Rows are points. Before rounding, the points of a table are all equally far from one centre. They may lie mostly on one side of it. Where is the centre, to within rounding?

Points (8 x 2)
[[-55 -28]
 [-43   5]
 [ 28 -13]
 [-53 -38]
 [-35 -61]
 [ -4 -66]
 [-55 -28]
 [-50 -43]]
Centre: [-13 -25]

Points (11 x 6)
[[-13  30 -50 -41  26  63]
 [ 21  22 -40 -52 -18  92]
 [-21 -27 -30 -26  30  45]
 [ -2 -21 -40 -13  29  79]
 [ 31 -27   1 -13  16  83]
 [  4 -24 -95 -33  12  31]
 [-23  18 -57  -3  14  72]
 [ -8  36 -65 -15  -6  83]
 [-10 -15 -17 -39  42  21]
 [ 19 -51  17  -9  -7  32]
 [ -4  20 -13 -56  36  25]]
Centre: [ 33   8 -36 -11 -11  27]

Points (13 x 9)
[[ 38 -46  45  14  23 -20  86 -72 -11]
 [  6 -45  17  -7  19  -7 -12 -18 -36]
 [-38 -25 -31  -2  59  -9 -10 -58  15]
 [  8 -72  20  -4  59 -58  48 -56 -10]
 [ 46 -69  61  16   5 -39  37   1  -6]
 [-40 -49  -1 -28  49 -29  86 -74  16]
 [ 55 -26 -38 -11  24   9  85 -31 -33]
 [  3 -52  71 -36  62  -2  56 -60  25]
 [ -8 -38  16  31  66 -38  40 -81  -6]
 [-57 -65  60  -1  35 -36  44 -15  56]
 [-39 -53   8 -18  47 -13  53 -31 -34]
 [-48 -13  67 -33  -4 -13  72 -31  -5]
 [-13 -41   3 -21  24  55  71 -35  -8]]
Centre: [ 15   4   5  -5  27 -25  51  -8  43]

Points (19 x 12)
[[-93  30  40  -8  27  63  24 -23   1  36   6  27]
 [ -4   5  65  68   7  76 -16 -13  10  45   1  -2]
 [-58   7  38  -4   0  71 -12 -22  31  29  18  68]
 [-44  66  12  33  39  55  24 -10 -14  25 -17   2]
 [-71 -15  48 -37   0  63 -34 -15  22  19  29  21]
 [-41   4  44  56  44  63  32 -23   8  18 -32  22]
 [-47 -33  30  10  74  66  22 -30  -8  16  14  21]
 [-39  37  12   9  26  66  11 -40 -21  -9 -31  27]
 [-52  65  22  12  14  59  24 -43  42  32  -3  47]
 [-82   2  59  -8  44  53 -10 -22  -3  37  -8   2]
 [-53  37  -5  38  42  56  29 -55   3  18 -23   5]
 [-37 -31  17  -5  39  61 -20 -43 -12  31  -6  35]
 [-47  20  18  -2  30  30 -19 -19  38  50 -37  25]
 [-68  41  27  -3  44  74   8 -19 -15  13   2  14]
 [-54  75  45 -14  44  27  16 -39  -4  32 -22   5]
 [-47  35  49  14  79  22 -13 -61 -11   4  12  35]
 [-83 -16  51   9  15  69  -2 -10  28  39   9  32]
 [-38   7  64  26  32  95 -20 -49  24  27  22  -4]
 [-64  28  21 -29  23  46  30  -3  44  -8 -21  31]]
Centre: [-17   6  36  12  -3   4  24 -30  11  11  37  -2]

Points (23 x 18)
[[ -9 -34  -9  19  75  -2 -23 -48  25   3  11  19   9  27   4  55   0 -44]
 [-13 -10 -38  30  62  21 -16 -73   7   9  48  48  -5   8   7  12  33 -10]
 [-46  24 -16  27  66   5 -16 -26  15 -10  23  22 -12  39  14   4  14 -49]
 [-21  10  -8  49  38  25 -10 -59  22  29  17  29 -44  47  -4  17  22 -34]
 [-20  12 -59   0  25  11  20 -32  23 -20  33  25   7   8  11  52  26 -57]
 [-53  -5 -28   4  65  36 -20 -42  17   0   0   8 -11  24  34  40   2 -23]
 [-26   3 -40   0  54  -3 -32 -49  39   8  11   4  -2  18  29  53  55  -7]
 [-23 -14   2  49  89 -21 -10  -4  21  25  16  42  -2   9 -16   8  21  -5]
 [-39 -22 -42  54  31 -16  -1 -42 -11  -6  17  30 -15 -35  -5  -5  29 -13]
 [-19 -15 -21  58  66  18 -13 -57  -5  15  39  -9 -10  34  25   9  34  -8]
 [ 12  16 -32  24  65  25 -30 -38  -4 -15  -1  34  -4  43  27  27  30 -19]
 [ 34 -28 -29  27  23  13  -5 -73  22  47  18  74  17   2  10  11  11 -23]
 [ -1 -29   9  14  82   4 -16 -48  32   5   0   6  -5  42  18  41  10 -28]
 [ -6  16 -24  30  47  -4 -21  -8  11 -24  47  18  28 -17 -24  30  39  23]
 [-23 -38 -28  25  84  -6 -29 -26  20   8  30  12  11  29  23  37  43  -5]
 [-16 -20 -10  25  80   5 -42 -53  22  -6   4   2   4 -14  30   1  11 -27]
 [-24   8 -20  30  51  10  -5 -12  10 -24  17  51   9 -12  18  26 -24 -53]
 [-27  27 -49  10  12 -20 -23 -65 -10  43  22 -13  18  -4  21   8  36  -7]
 [-12  -5 -36  41  71 -16 -26 -26  -3  30  10  -2  43  40  26  43  21 -10]
 [-13   2 -14  10  95  -9  11 -18  13  17   4  18   9  12  56   8   3 -27]
 [ -9 -16 -16  34  52  23 -11 -39   7  -9   4  32  32  10  42  32  58 -48]
 [ -7 -17 -24  61  71  19 -47 -40  -2  19  25   7  13  34   6  11  19 -30]
 [-18  36  -8  44  65  -7 -15 -28   1  20  -9  41  10  39  18   8  34 -35]]
Centre: [ -4 -10 -19  17  14   8   2 -18  24  17  10  13  12  13   7   8  11  -5]
